Each row of a before or after table is a point. The points were changed in one or more steps. Then noise was added and the rows were shuffled. The steps act on columns, c1 being the first. Name the steps. A step turns or swaps two columns, mirrors them in a line or flattens them onto one, adds a multiple of one to another, or multiplies or shifts one. Angles are multiples of 10 degrees, from the lower column toward the higher: turns from -170 to 170, lines from 10 to 170 but not 90. Use the fewest steps. Two steps may share a column if one is a turn and the other turns, adds or multiplies; they go together, in the order done. Otherwise the lowest column goes first.
In the rows, 128 means zero.

Before, 9 rows:
[[125 131 152]
 [168 118 124]
 [ 47 107 125]
 [138 179  86]
 [117 105 131]
 [187 123 117]
 [160 122 112]
 [146 138 120]
 [114 119 130]]
After (9 x 3):
[[118  93 133]
 [188 180 106]
 [138 189  44]
 [ 47  27 122]
 [159 154  96]
 [169 157 121]
 [126 128 176]
 [114 105 133]
 [145 157 112]]
Steps: add 1 times c1 to c2; multiply c3 by 2

Before, 13 rows:
[[119 145  86 178]
 [117 167 164 181]
 [154 140 101 126]
 [ 96 127 168 193]
 [128 138 100 169]
 [124 132 109 177]
 [182 138 106 104]
 [153 120  95  82]
 [181  91 104 120]
 [125 165 111 168]
 [166 119 122  27]
 [152 109  76  44]
 [141 118 111 103]]
After (13 x 4):
[[123 119 230 128]
 [173 100 162 120]
 [120 137  45 127]
 [140 175 103  94]
 [170 148 175 129]
 [135 177  64 131]
 [136 154 104  66]
 [132 127 160 125]
 [129 130 224 177]
 [140 142  97  87]
 [142 148 108  84]
 [134 130 189 126]
 [151 149 152 110]]
Steps: turn c1 and c4 by -20 degrees; turn c3 and c4 by 120 degrees; shift c2 by 10

Before (8 x 6):
[[119 135 107 137  61 111]
 [136  92  97  82  83 133]
 [ 94 166 156 116 161 137]
 [114 136  58 164 117 132]
 [158 155  96 112  89 138]
 [109  99  92 165  53 140]
 [135 180 159  49 209  48]
 [145 118 145 157 127 128]]
After (8 x 6):
[[152 154 141  79  71 131]
 [141 113 166 130 148 127]
 [119 141 125  50 136 131]
 [ 87 155 132 158 182 134]
 [120 134 125 105  81 120]
 [165 124  74 125 103 130]
 [ 78 110  74 195 231  93]
 [104  93 100 109 108 136]]
Steps: mirror c1 and c2 in the line at 140 degrees; mirror c3 and c4 in the line at 30 degrees; shift c5 by 20; multiply c6 by 0.4

Before, 11 rows:
[[168 130 100 102 169  92 165 118]
 [128  83 185 137  96 155 147 182]
 [148 141 180 176 168 129 120 154]
 [201 141 171 145 133 127 116 130]
 [124 181 145  69  72 164 180 151]
 [113 137 133 177  99 107 106 118]
 [125 181 124 160  86 114 199  81]
 [114 156  93 115  68  70 201  79]
 [108  97 155 107  89 143 160  78]
 [164  90  90 132 115 171 138 100]
 [180 119 145  73 172 171 132 154]]
After:
[[ 82 130 133  90  93  76 142 137]
 [ 56 141 104 171 135 135 117 127]
 [157  96  94 128 165 124 163 177]
 [131  83  91 171 160 140 157  73]
 [103 144 118 198  91 134 123 102]
 [138 181 151 150 166  80 182 174]
 [149 136 156 168 155 120  98 138]
 [ 70 120  78  98  97 164 153 101]
 [ 96  90 159 107 145 158 158 159]
 [143 183  77  95 181 130 191 104]
 [151 156 147  93 187  40 165 175]]
Steps: turn c1 and c5 by 170 degrees; mirror c3 and c4 in the line at 70 degrees; turn c6 and c7 by 30 degrees; multiply c8 by -1

Before, 8 rows:
[[130 119 148 149 108 128  56 145 112]
 [151 117 121 157 210 123 101 195 112]
 [117 136 166  76 105 128  93 162 177]
 [161  99 139 155 159 187  87 152 124]
 [124 106 166 149 144 102  40  84 114]
 [211 118 117 169 194 140  89 180 121]
 [110 167 103  82 126 141  88 166 191]
 [149  70 134 139 154 118  46 145 113]]
After (8 x 9):
[[149 151 121 143  39 125 116 196 136]
 [124 165 158 116 107  92  93  82 128]
 [118  99 167 162 175 116 112 164  87]
 [159 176 161 119  92 178 112 154 118]
 [210 144 121 125  52 146 111 176 131]
 [109  47 110 167 154 148 113 167  91]
 [149 221 128 127 100 116 100 145 108]
 [128 144 150  97 133 123  96 146 135]]
Steps: multiply c2 by 1.6; turn c2 and c9 by 160 degrees; turn c3 and c6 by -20 degrees; turn c4 and c5 by -150 degrees; multiply c7 by 0.4

Before (8 x 11):
[[110 123 106 100 121 132 130 143 103 130 133]
 [128 142 158 121 165 128 142 140 103 129 134]
 [ 94 143 132 109 145 127 135 141 132 159 134]
 [114 132 144 160 112 133 137 127  94 109 116]
 [124 165 145 134 123 130 132 150 126 110 109]
 [123 138  95 114 128 121 117 116 125 156 135]
 [136 142 141 130 106 130 145 102  96 109 125]
 [131 124 116 115  91  95 129 111 112 122  88]]
After (8 x 11):
[[ 94 143 130  97 161 131 102 142 131 144 147]
 [112 133 128 178  96 144 150 121 126 129  92]
 [126 141 139 117 202 155 132 135 130 140 146]
 [110 123 116  83 114 110 127 138 130 131 145]
 [122 167 131 138 118 145 147 149 131 126  71]
 [131 124 154 107  55 106 134 108 126 127   7]
 [136 143 130 133  86 141 151  98 123 138 119]
 [125 136 124 106 129  95  96 116 127 128 149]]
Steps: turn c3 and c6 by 70 degrees; multiply c4 by 1.6; multiply c5 by 2; turn c7 and c10 by 70 degrees; flatten c8 and c9 onto the line at 10 degrees; multiply c11 by 3

Before (10 x 12):
[[201 150 210 158 100  45 160  79  88 130 119 133]
 [172 167 198  85 177 124 175 156 148 121 127 177]
 [152  96 152  75 156 128 174  84  84  96 136 184]
 [105 129 121  79 126 149 116  93 170 104  83 132]
 [113 116 166 182  80 135 162 162 147  94 180  91]
 [ 94 177 139 185 121 147  97 128 158 154 100 177]
 [ 99  98 217 128 100 150 179  97 160 121 178 147]
 [138 180 150 168 144  99  94 102  85 128 170  95]
 [124 115 133  87 102  91  81 105  97 182 111 172]
 [164 144 115 153 177 105 144 148 164 128 106  94]]
After, 10 rows:
[[161  97 214 133 173 147 160  90 161 122 184 123]
 [158 126  98 139 144 148  81  99 173 142 116 109]
 [147 176 127  84  86 148 156  95 161  91 128 174]
 [ 57 147 185 110 150  46 175  89  89 153 163  98]
 [148 115 175  89 155 134 188 180 152 157 157 126]
 [ 87 168 177 203 148 124 128 119 149 148 160 181]
 [ 97 142 111 165  97 101 155 161 160 142 117 117]
 [112 114 121 103 136  87  69  87  96  75 127 148]
 [122 179 166 109  74  99 136 134  92 128 153  88]
 [115 102 150 198 162 128 117  55  82 161 137 140]]
Steps: turn c1 and c10 by 160 degrees; flatten c3 and c11 onto the line at 30 degrees; turn c4 and c7 by 50 degrees; turn c4 and c5 by -130 degrees; turn c8 and c12 by 40 degrees

Before:
[[121 119  75 154  98 129 163 136 153 178 130 133  47 163]
 [144 104 127 161 135 117 131 115 156 106 180 105 106 126]
 [136 209  88 141  83 114 124 148 148 100 179  87  27 123]
 [ 90 117 136 110 163 124 125 134 148 142 178 151 143 141]
 [ 91 108 142 145 167 118 133 153 138 105 108 140  90 108]
 [ 90 128 126 157 134 115 197 132 169  93 145 111 104 156]
 [194 121 134 155 154 129 130 146  67  94 112 136 105 141]
 [ 83 135 122 142  49 110 136 115  96  92 156 130 164 160]
 [168 155 136  80 127 193 149 124 153 132 161 119 167   7]]
After, 9 rows:
[[188 176 108 101 153 119 122 149 167 153 132 134 126 135]
 [ 97 107 168 141 159 141 108 132 122 199  99 136 131 147]
 [170 120 154 192 132  85 150 124  88 189 104 139 133  19]
 [143  89 174  93 137 129 150 112 134 169 108 113 127 135]
 [ 87  98 145  96 134 126 190 130 109 151 121 171 128 161]
 [136 154 187 114  82 140 154 153  46 159 142  95 127 122]
 [ 96 110 102 101 166 135 129 152 140 165 128 146 127 108]
 [119 102 155 111  95 115 142 136 121 240 172 157 129 149]
 [ 84 161 156 107  53 143 132 108 135 151 122 134 125 164]]
Steps: mirror c2 and c9 in the line at 150 degrees; turn c3 and c11 by -120 degrees; add -0.3 times c11 to c14; turn c4 and c6 by -160 degrees; turn c7 and c12 by 50 degrees; shift c10 by 60; multiply c13 by 0

Before, 8 rows:
[[156 123   7 105 114  88 128  92 151  85 139 110 115 108 108 157 123 136]
 [139 107 173 193 194 178  91 140 142  80 115 114 101 172 122 137 145  94]
 [ 91  91 151 114 162 140 171 129 150 105 180 102 125 116 120 124 128 116]
 [149 126  75 139 120 174 141 148 108 144 137  99 111 147 140 129 151 134]
 [100 117 174 115 132 125 158 136 145 121  95 116 166 108 108 129 135 113]
 [158 127 173  97 103 133 152 141 129 133 124 127 141 135 167 134 137 118]
 [145 128 168 130 103  94 154 141 145 124  80 134 107 140 140 143  69 119]
 [135  69  93 100 200 170 138 150 142  58 171 132 172 139 110 111 154 122]]
After, 8 rows:
[[148 127  76 135 125 169 133 148 109 127 118 160 111 145 100 133 152 135]
 [139 104 175 173 146 158 163 135 142  90 148 116  98 174  83  65 145  93]
 [ 92  88 152 118 164 128 114 130 150 113  85 174 127 114 112 101 130 115]
 [157 124  10 113 105  90 138  94 149 113 108 139 117 109 146 121 126 135]
 [147 126 171 128  87 117 104 141 148 104 163 142 108 138 162 139  69 118]
 [136  67  91 108 193 140 117 151 142  81 103 133 171 136  82  74 155 122]
 [157 126 178 107 112 160 111 137 130  74 126 148 144 133 152 149 137 117]
 [105 117 172 119 120 113 114 137 148 148 156 160 171 110 117 125 137 113]]
Steps: multiply c4 by 0.7; turn c5 and c16 by -120 degrees; turn c5 and c11 by -160 degrees; add -1.5 times c15 to c10; turn c6 and c15 by -50 degrees; turn c7 and c12 by 140 degrees

Before (8 x 20):
[[ 43 126 173 198 110 112 141  82 188 125 114 116  93 110 138 138 148 163
  159 182]
 [ 72 167 142 160 137 110 124 121 142 123  85 108 117 161  43  70 164 100
  107 142]
 [ 75  87 166 102  97  76 147 127 121 175 129 165  84 133  86 148 157 130
  123  82]
 [143 100  82 145 189 106 133 128  95 169 128 138 149 154  97  74  97 131
   31 106]
 [115  71 115  86 128  84 112 139  88 180  90 180 111 177 162 108 101 112
   84  95]
 [155  74 115 105 200 111 105 150 121 189 105 100 126 190 105 102 104 136
   57 115]
 [ 80 110 126 164 119 144 140  67 209 112 118 125  66 132  98  89 160 146
  116 184]
 [ 72 145 182 145  84 148 169  54 145 104 124 124  97 156 114 134 156 142
  153 149]]
After (8 x 20):
[[116 179 147  86 127  84 118 156 151 180  91 182 154  71 155 108 160 150
   85 153]
 [ 80 100 118 165 120 144 124 185  71 110 118 127  79 134 176  90  62  92
  117  83]
 [ 43 101 109 198 110 111 169 167  96 125 114 117 127 151 166 138  76  89
  160  89]
 [ 71  67  78 145  85 146 176 172  88 103 124 123 104 110 154 135 124 112
  154 112]
 [145 149 131 146 188 106  80 144 158 171 129 137 106  94  96  75 152 138
   31 148]
 [ 75 160 102 102  97  75 163 155 102 174 128 165  73 133 155 150 144 150
  122 167]
 [ 71  93 128 159 137 111 144 105  81 122  85 107  44 112 110  71 130 131
  108 111]
 [154 184 155 105 201 111 119 147 133 189 106 100 104  61 121 102 134 131
   55 142]]
Steps: turn c2 and c8 by -140 degrees; turn c3 and c7 by 100 degrees; turn c14 and c17 by -160 degrees; turn c9 and c17 by -110 degrees; turn c13 and c15 by -70 degrees; multiply c18 by 0.4; turn c18 and c20 by 150 degrees

Before:
[[130 121 187 126 104  76 189 144 153 177 171 108  96 177 140 163 101 136
  148 130 117 154 120 143]
 [124 158 112 116  73 144 136 128 111 157 143 123  97 115 143 146 247  99
  120 124 117 179  94 143]
 [133 120 161  95 137 114 103  87 107  97 155 118  51 123 109 130 199 120
  136 144 121  90 123 100]
 [211 151 108 187 158 126  97 122 110 198  78  75 105 112 182 134 139 153
  135 128 147 126 153  70]
 [ 64  65 117 102 129  96 138 143 116 104  95  63 103  93 146 156 219  86
  147 144 106  95 120 114]
 [171  75 136 157 156 144 127 128 110 148 127 116  65 133 129 129 155  96
   93 157  52  90  96 142]
 [105 101  82 119 170  82 120  72  89  88 120 113 136 128 181 119 141  98
  101 152 106  96 114 119]
 [110  82 146  65 147  78  74  96  78  97 146 104 117 131 174 112 135 138
  225 141 109 101 152 120]
 [225  74 131 106 139 125 152 111 123 138 137 106 153 151  86  67 152 132
   95 151 121 181 201 175]
 [128  94 107 113 183 160 100 119  74 105 104 126 159 108 157  90 132 106
  137 110 149 229 111 139]
 [195 142 134  70 172 126 131  86 155 111  77  93 194 176 113  76 149 174
  166 147 120 171  96 154]
 [160 112 116 190  82 148 156  93 101 151  83 104 114 132 181 104 138 197
   97 184 152 133 119  27]
 [123  68 135 101 139  87 211 122 123 114 185 129 130  57 118  91  49 185
  170  96 159 117  76 132]]
After, 13 rows:
[[153 144 132  67 169 131 134  83 158 119 155 179 198 177 154  78 149 166
  162 110 146  50  97 106]
 [125  78 145  60 147  81  73  94  81 120 103 138 119 127 117 113 133 136
  220 169 163 161 152 119]
 [ 71  98 109 107 186 161 101 117  76 100 155 139 167 109  94  90 134 106
  141 141 131  47 119 115]
 [163  78 127 113 136 121 152 106 128 132 112 149 152 155 171  70 152 135
   89  89 124  31 200  93]
 [ 90 160 115 116  74 146 140 132 117 152 120 128 101 112 117 142 247  96
  122 131 121  92  92 111]
 [132  65 138 103 149  88 209 124 123  96  73 106 127  63 107  99  49 184
  165 106 117 139  77 123]
 [111 126 188 125 101  74 198 142 158 174  80 133 100 176 122 162 103 135
  147 133 105 109 118 110]
 [131 101  84 120 170  78 121  71  87 111 132 149 140 119 120 118 140  94
  100 182 169 168 115 122]
 [191 148 115 185 158 123  92 128 109 169 167 201 101 119 104 130 142 148
  135 188  66  78 150 166]
 [104  66 121 101 131  96 136 139 112 114 134 200 103  93 131 158 221  89
  146 156 162 196 119 140]
 [151 115 112 190  83 148 156 100 100 132 166 170 119 130 153 105 141 202
   98 228  95 103 122 201]
 [152 119 157  99 135 114  98  89 104 107 103 127  57 129 142 130 203 120
  139 133 155 153 124 158]
 [187  71 139 152 151 143 119 125 113 199 123 142  69 126 154 127 154  90
   95 132 174 132 100 107]]
Steps: mirror c1 and c22 in the line at 160 degrees; mirror c10 and c21 in the line at 160 degrees; turn c11 and c12 by -160 degrees; turn c15 and c20 by -120 degrees; turn c20 and c24 by 160 degrees

Before (14 x 32):
[[124 139 120 145 141  87 135 199  54 147 163  88 111  97  64 146 105 171
  103 161 109  50 142 137  99 181  93 120 123 187 126 102]
 [158 162  93 139 155 131 130 125 191  73  54 160 121 180 136  90 111 124
  137 117  80 156  82 150 148  99 133  61 173  96 128 129]
 [141 140 124 125 104 153  97 173  62 162 129 105 170 113  75 165 104 166
  108 173  90 119 149  72  70 186 110 153 169 168 149  75]
 [177 154 118 104 158  72  74  98 177  99 150 119 105 152 179  83 101 196
  180 202  98 154 197 146 166 102 130 134 175  57 187 153]
 [166 127  67 140 155  98  66 119 150  64 157 118 163 177 130  93 112 180
  166 185 161 118 202  85 191 102 142 106 190  67 155 211]
 [138 140 181 114 141 116 128 187  82 120 138  95 124 110  72 178  96 149
  122 143 146  84 116  44  88 143 101 165  79 156 144  77]
 [ 62 153 141 128  99 110 104 184  84 136 110 108 156 113  74 162 111 135
   78 188 123 120 159 120 102 141  62 160  92 147 108 102]
 [139 147 115 132 168 183 127 130 131 106  78 127 119 129 182 140 109 114
  172  95 134 151 123 186 136 124 124 104 177  72 129 171]
 [114 163 128 118 109  54 125 178  75 177 151  89 157 105 109 190 113 130
  148 173 145 134 156  78 100 122 114  81 143 175 137  93]
 [ 97 166 133 115 125 123  89 165  41 197 138  70 152 141  86 122 113 176
  122 150 154 120  80 100 118 169  93 128  91 173 124  73]
 [165 139  51 111 144 125 113 151 121  69  37 136 140 160 163 117  63 120
  205 110  99 146 116 167 164 105  84 128 147 129 152 133]
 [172 152 115 149  71 112 105 132  77 158  99 101 107  70  81 149 119 126
  119 139 133 124 125 102 131 163 108 139  97 162  91  96]
 [167 163  96  91 116 140 144 115 170  86  71 119 108 192 152  98 110 140
  141  98 144 149 132 179 145  76 124 145 202 154 149 177]
 [146 162 102 100 144 136 111 168 166 131  68 120 112 147 101  57  82 108
  200  93  88 165 149 144 138  99 134 112 164  98 137 194]]
After:
[[176 149 122  97 159  64 152 100 178  97 150 124 106  88 177  79  69 189
  183 137  74  48 197 143 169 106 131 133 121 194 190 154]
 [139 143 121 137 163 185  96 130 132 110  75 120 124 119 177 139  73 103
  173 158 105 159 124 189 134 123 117 104 130 180 130 171]
 [164 162  91  97 112 145 101 117 169  83  67 121 106  65 149 100  48 140
  138 151 127 157 132 176 146  81 127 149 134  92 151 177]
 [133 141 175 112 141 118 119 185  86 118 135 104 128 147  70 172 154 135
  123  79 122 121 114  45  89 142  97 172  70 107 135  76]
 [165 135  50 116 148 122 104 147 118  71  35 134 142  97 157 115  84 106
  200 152 106 142 116 169 165 106  80 127  75 122 151 138]
 [ 59 153 140 127  99 112 170 181  80 135 108 110 160 144  74 159 156 123
   82 111 132  68 158 120 100 143  63 163  99 108 107  97]
 [114 161 124 120 116  51 101 176  79 180 154  84 150 160 111 192 107 123
  146 126 109  83 163  80  96 123 117  86 112  81 132  96]
 [158 128  66 142 155  96 111 112 156  70 156 114 162  67 129  92  64 170
  166 107  42  70 202  82 185 100 146 111 135 184 150 214]
 [126 137 120 144 146  86 160 195  58 146 162  86 111 165  62 145 131 164
  100  45 152 109 139 138 100 181  93 131 103  75 124  97]
 [168 151 116 150  70 116 144 132  73 160  98 102 112 191  84 154 154 115
  119 125 108 120 122 107 135 164 111 146 109 107  90  94]
 [159 164  95 139 159 129 159 126 194  74  51 147 120  73 129  92  82 116
  136 159 152 133  85 149 147 106 137  53 128 153 126 125]
 [140 136 124 125 102 154 186 175  57 161 127 116 172 150  72 161  80 159
  114 111 128  85 144  71  72 187 112 155 121  96 152  77]
 [144 157 101 103 144 134 124 172 170 135  73 116 113 102 100  56  74  97
  199 176 105 153 147 143 137  95 134 110  95 153 142 199]
 [ 93 165 137 118 124 125 128 169  41 194 139  72 151 123  84 119 160 164
  122 113  80 105  81 104 114 169  96 134 104  81 125  72]]
Steps: add 0.7 times c19 to c21; turn c7 and c21 by 120 degrees; turn c12 and c28 by -10 degrees; turn c14 and c30 by -170 degrees; turn c17 and c29 by 70 degrees; shift c18 by -10; turn c20 and c22 by -100 degrees
